Each row of a before or after table is a point. One or more steps were done to the points. Then noise was added and the rows were shuffled. The steps act on columns, c1 being the first. What was done? A step turns or swaps two columns, mirrors them in a line or flattens them onto one, adds a multiple of one to another, or multiplies or shifts one. Angles are multiples of 10 degrees, from the lower column toward the higher: turns from -170 to 170, lines from 10 to 170 but not 90. Use the fewest steps. Two steps may share a column if one is a turn and the other turns, adds or multiplies; they go together, in the order done. Otherwise the lowest column goes first.
(in the rows, 128 means zero)

Before, 12 rows:
[[133 108]
 [124 125]
 [141 110]
 [160  98]
 [163  83]
 [142 130]
 [116 120]
 [138 135]
 [120 105]
 [154  73]
 [179 132]
 [158 130]]
After:
[[132 133]
 [142 129]
 [151 109]
 [143 105]
 [209  73]
 [129 126]
 [159 109]
 [126 119]
 [191  97]
 [206  80]
 [174 133]
 [156 131]]
Steps: add -1 times c2 to c1

Before, 14 rows:
[[ 87 104 124 100]
 [188 105  94  95]
 [174  86 112 130]
 [110 135 145 156]
 [198 138 142 167]
 [154  98 112  79]
 [173 140 165 166]
 [112 152 180 125]
 [120 133 123 121]
 [159 139 176 167]
 [204 123 109 115]
 [165 111 115 171]
 [150 162 125 159]
 [160 117 141  97]]
After, 14 rows:
[[151 129  93  62]
 [164 128 124 163]
 [ 79 128 114  98]
 [ 94 126 124 112]
 [103 128 145 151]
 [170 127 113  92]
 [ 77 128 143  64]
 [ 82 127 165  90]
 [136 129 124 135]
 [154 128 141  93]
 [128 128 109  50]
 [134 129 179 144]
 [ 84 128 175 105]
 [117 126 113  83]]
Steps: mirror c1 and c4 in the line at 130 degrees; multiply c2 by 0

Before (8 x 9):
[[102 131 179 100 177 140 159 144 144]
 [118 217  93 119 106 139 112  56 139]
 [149  97 190 111 140 141 120 180 174]
 [138 106 182 123 115 108 142 121 138]
 [139 194  96 104 128 111 106 123  81]
 [108  63 180 136 123 145 103 184 119]
 [134  79 161 112 168 126 112 125 155]
 [129 127 184 157 174 121 117 161 132]]
After:
[[120 126 179 174 157 122 120 131  97]
 [127 102 191 124 137 145  96 118  71]
 [128 119 170 116 122 108 146 139 135]
 [125 163 102 107 118 137 109 137 203]
 [166 129 187 176  98 140 135 144 113]
 [117 109 158 168 111 126 121 154 131]
 [107 155  84 128 104 110 117  80 134]
 [107 114 198 141 110 141 134 175  76]]
Steps: mirror c1 and c7 in the line at 70 degrees; multiply c2 by 0.4; add 0.7 times c6 to c3; swap c4 and c5; turn c8 and c9 by -90 degrees

Before, 13 rows:
[[131 104 114 118 132  97 116 118  95 138 131 133]
 [153 156 130 133 107 131 133 192  75 114 110 122]
 [116 167 128 135 130 160 131 118 130 168 117 189]
 [ 73 140 110  76 156 129 182  91 126 129  49 123]
 [ 80 161 165 117 100 109 155 120 114 153 167 143]
 [ 81 120 102  65 104 147 140 109 140 143  99 106]
 [141 171 178  96 108 148 105 173 113 179 125 125]
 [128 155 129 140  94  92 191  89 105 161  80 173]
 [138 166 127  76 111 102 172 206 130 169 164 143]
 [ 94  91 112 153 142 135 158 146  80 155 135  91]
 [ 81 131 120 138 115  76 160 157 157 154 123 172]
 [157 140  95 183 156 125 156 145 123 139 118 104]
 [170  96 166 116 112 135 163 141  90 125 142 111]]
After (13 x 12):
[[128 150  94 153 139 143 154 152  81 157 133  91]
 [127  97  90 116 117 141 124 144  91 163 138 110]
 [128 143 143  76 147 129 128  79 125 182  71 123]
 [127 122 167 136 130 192 168 112 131 131 120 190]
 [128 154 124  66 111 167 143 102 140 139 107 106]
 [128 122 166  76 116  76 169 230 130 172 154 144]
 [128 135 133 138 119  24 153 166 157 160 125 172]
 [127 160 146 183 147 121 138 149 123 156 122 105]
 [128  71 162  95 114 167 179 186 114 104 127 124]
 [128 122 155 140 104  56 161  79 106 192  94 174]
 [128 147 108 118 130  66 137 116  96 116 131 132]
 [129  85 154 116 109  90 152 118 114 155 154 143]
 [128 122 154 133 113 133 114 211  75 132 114 123]]
Steps: multiply c1 by 0; turn c2 and c3 by 100 degrees; multiply c5 by 0.7; multiply c6 by 2; swap c7 and c10; multiply c8 by 1.3; multiply c11 by 0.7

Before (10 x 18):
[[124  89 115 113 154 170  77  97 100  84  83 141 134 167 115 149 115  82]
 [131 112 114 111 109 164  82 124 101  86 119 130  19 114 124 145 198 142]
 [ 76  67 141 174 164 129  83 100 127  84 127 147 136 182 143 124 124  82]
 [132 142 153 121 113 168 149 123  94  85 119 140 125 158 150 134 107  80]
 [140 129 153 154 110 137  89 120 139  80 111 108 136 152 155 151 151 121]
 [146 123 121 125 102  98  83 180 110 105 130 122 117 179 125 126 111 136]
 [135 111 151 133 197 157 104 100  96 106 129  48 136  86 133 109 110 157]
 [129 123 143 113 104 155 104 154 119  98 103 141 134 176 127 120 157 116]
 [107 107  99 111 187 152 157  99 104 152 131 141 108 162 126 174 116  84]
 [133 126  86 111 109 153 184 103 101  89  75 154 125  44 150 156 181  95]]
After (10 x 18):
[[123 110 100 111 185 148 157  97  98 150 130 142 117 162 127 171 117  82]
 [116 113 151 130 198 156 104  97 118 104 128  46 100  87 132 110 114 157]
 [116 125 154 155 110 135  89 121 139  79 110 110 134 150 156 152 150 120]
 [146 141 155 123 110 168 147 122 110  85 118 138  98 157 153 133 106  77]
 [101 110 115 108 108 165  81 127  19  84 118 134 161 115 126 143 198 139]
 [113 122 144 111 101 153 105 157 130 100 100 137 117 176 129 120 158 116]
 [ 92  92 118 109 154 166  75  96 116  87  83 140 102 169 115 148 117  81]
 [168 124  83 112 111 152 185 107 115  90  76 156 107  43 152 156 181  97]
 [109 124 118 124  98  99  80 179 114 105 130 117 116 177 128 128 109 133]
 [ 47  67 141 169 165 129  85  98 133  89 126 151 122 180 138 123 126  80]]
Steps: add 0.7 times c7 to c1; mirror c9 and c13 in the line at 30 degrees

Before, 10 rows:
[[110 123 142 127 139 152 143 126 141 110 149 117 132 121 127 119 122 140
  134 121 126 121 122 132]
 [122 122 125 126 134 114 137 128 128 127 144 128 130 112 137 132 135 137
  107 171 137 128 136 146]
 [134 145 120 122 128 166 125 124 165 136 109 125 137 136 119 136 118 117
  117 128 138 122 173 130]
 [126 134 116 128 135 124 123 138 123 122 125 127 124 111 135 124 140 135
  119 105 110 124 108 127]
 [129 131 118 127 134 136 153 125 140 127 148 114 140 111  84 147 136 137
  133 105 136 137 124 154]
 [109 142 143 124 133 115 126 123 123 124 118 130  99 114 140 142 125 139
  120 161 117 121 113 135]
 [125 127 131 143 138 120 130 124 122 110 100 118 141 179 114 124 136 123
  132 160 133 128 105 145]
 [134 137 116 126 139 116 126 136 146 137 143 122 142 112 131 124 135 132
  132 107 133 123 111 129]
 [133 111 126 152 127 118 125 127 140 125 129 117 136 116 126 137 125 137
  126 107 120 131 129 132]
 [129 143 168 151 127 147 138 123 122 133 133 132 127 127 134 136  88 105
  119 103 126 132 109 138]]
After:
[[125 134 117 128 132 124 122 139 122 122 121 126 123 150 135 124 108 135
  119 104 111 124 108 128]
 [109 142 144 124 133 114 127 123 123 124 119 131 100 162 141 141 123 140
  120 161 117 121 113 134]
 [129 143 167 150 124 145 137 122 123 134 132 133 128 179 133 136 161 105
  120 103 125 132 110 137]
 [133 137 116 126 125 117 125 136 146 137 134 123 142 154 131 124 116 133
  132 106 134 123 111 129]
 [124 126 131 143 143 121 129 124 122 110 101 119 142   8 115 125 146 123
  130 160 133 129 106 146]
 [135 144 119 121 136 165 123 123 165 137 115 125 137 123 119 136 141 118
  118 128 137 122 173 130]
 [130 130 116 127 121 136 154 126 138 127 140 113 141 156  83 147 113 137
  132 105 137 136 123 155]
 [110 123 140 128 122 152 144 127 140 112 139 117 132 149 126 119 131 140
  135 122 127 120 123 132]
 [121 123 125 126 122 114 136 128 127 128 138 127 130 155 137 132 115 137
  107 170 137 128 134 147]
 [135 112 126 153 127 118 126 128 140 125 131 116 136 157 127 137 124 136
  126 106 121 134 129 134]]
Steps: flatten c5 and c11 onto the line at 120 degrees; turn c14 and c17 by 150 degrees; multiply c14 by 2.5

Before, 8 rows:
[[ 58 146 155 100 138 121 111 164  94  53 147 128 167 144 117 115  51 156
  101 172 168 163 153 149 167 210 165 136  70 107 141 134 144  97 160 153
  147  80  74 108 123  96 112  93 150 114 156 158 160 146 157 149 122  99
  143  57 156 117 132  80 134 127 118  99]
 [117 137 110 130 132 127 139 103 154 157 136 122 136 107  91 110 118 145
  102 156 174 167 119  77 174 121  98 123 125 114 142 120 143 138 117 150
  107 136 141  90 119 152  95  90  73 139 161  96 171 107 112 108 139 105
  147  94 142 164 125 104 101 115  87 142]
 [108 145 147 198  79 137 108 159  72  75 166 146 160 130 167 148 148 180
   97 171 117 153 160 150 101  78 160 149 166 127 115 120 107 149 130 115
  106 110 109 141  81 134 102 143  93 105 165 132 119 155 149 145  60  78
  129 117 110 105 111 165 126 168 149 187]
 [ 80  66  94 159  67 116  89 133  71 133 129 152 145 151 122 126 126 136
  187 157 153  77  57 123 158 165 107 127 122  96 118  93 122 134  97 112
  141 119 134 184  95 130 121 164 138 120 160 164  95  66 150 109 196 131
  116  94 111 119 110 146 122 142 143 102]
 [ 48  96 114 201 102 130 111 180 112 141 176 152 122 129 162  99 116 100
  149 165 153 124 106  63 103 194 135 112 131 131 123 115 150 137  99 122
  135 140 143 113 102 116  89 100 133  76 152 133 120 108 160 148 125 164
   95 159 109 138 129 182 155  95 175 116]
 [ 86 115 154 177  91 119  97 143  76 123 151  65  93 149 121 118 174 118
  121 152  96 173 108 122  75 119 138 126  97 149  91 130 123 139 144 132
  191 111 151 139 167 115 121 153 167 112 188 143  94 142 143 196 121 186
  129 121 153 119 112 124  94 124  69  95]
 [127 113  81 142 129 159 112 129 159  75  97 124 102 135 146 183  83  71
  127 157 130 184  92 141 118 105 159 131 154 209 153 170 111 118 139 149
  121 127  95 150 151 144  89 105 122 135 112 108 113 122 155 142 192 125
  128 125 115 112 178 122 119 159 125 129]
 [141 183 114 113 139 106 108 112 153 175 136 122 145 105 117 127 125 119
  147 111 136 106  74 139 193 121 120 121 156 121 161 133 124 100 125 122
  178 172 124  68 178 118 154 165 184  89 123  70  11 143 133 121  79 123
  118 122 116 201 121 146 162 127  91 165]]
After:
[[127 113  82 142 133 158 111 129 159 167  96 124 102 135 146 183  82  71
  128 157 128 184  92 140 118 105 140 132 139 191 155 169 161 136 139 149
  120  93  95 149 151 104  88 105 121 135 111 133 113 123 155 143 192 125
  127 126 115 110 178 122 120 160 125 128]
 [ 48  95 113 202 142 131 111 178 112 124 175 152 122 130 163  98 117 100
  147 165 152 124 105  63 103 193 106 112 129 229 123 116 131 104 100 122
  136 146 144 113 102 139  91 101 134  76 153 119 121 108 160 149 125 164
   96 159 109 137 129 182 154  96 176 117]
 [ 81  65  94 160 172 115  89 132  70 119 130 152 145 150 121 125 126 136
  188 155 152  76  56 123 159 166 137 128 124 103 118  94 107  84  98 112
  141 125 136 185  94 158 122 164 138 119 160 149  95  65 150 110 196 133
  115  94 111 120 109 146 122 143 143 102]
 [118 138 111 129 120 126 139 104 155 110 136 121 136 106  90 111 118 145
  102 156 173 166 119  77 173 120 119 123 128 191 141 120  95 122 116 150
  107 152 142  91 119  89  95  90  73 138 161 132 171 108 112 109 139 105
  147  93 142 163 125 104 100 115  87 142]
 [141 184 114 113 138 106 108 111 154 121 137 123 145 106 118 127 125 117
  147 112 135 104  74 139 193 120 133 122 140 106 162 133 121 157 124 122
  178 193 125  68 179  82 153 164 182  89 123  90  11 144 133 121  79 123
  118 123 116 200 121 146 162 128  91 165]
 [ 57 146 156 100 141 120 112 165  93 155 147 129 167 143 117 115  51 156
   99 173 170 164 153 148 167 211 105 137 105  76 140 133 162 158 161 153
  148  43  73 108 122 170 112  93 150 114 157 115 158 147 156 149 121  99
  142  57 156 117 132  80 134 125 119  99]
 [108 146 147 199 153 136 108 159  72 155 165 145 161 130 166 149 148 180
   98 170 116 152 160 149 104  78 145 149 144  93 115 120 163  80 131 115
  106  79 110 141  81 130 103 143  93 106 165 137 121 154 150 145  60  78
  129 117 110 105 110 165 126 168 149 186]
 [ 85 115 155 177 149 120  97 144  77 121 151  65  93 148 122 118 173 118
  120 153  96 173 107 122  77 118 131 126 116 159  90 130 139  96 144 133
  191 111 150 139 169 149 122 153 169 111 188 124  94 141 144 197 121 184
  129 122 152 118 111 122  96 124  70  95]]
Steps: turn c5 and c34 by 140 degrees; mirror c10 and c38 in the line at 70 degrees; add -1.5 times c24 to c30; turn c27 and c33 by 100 degrees; multiply c29 by 0.4; mirror c42 and c48 in the line at 60 degrees
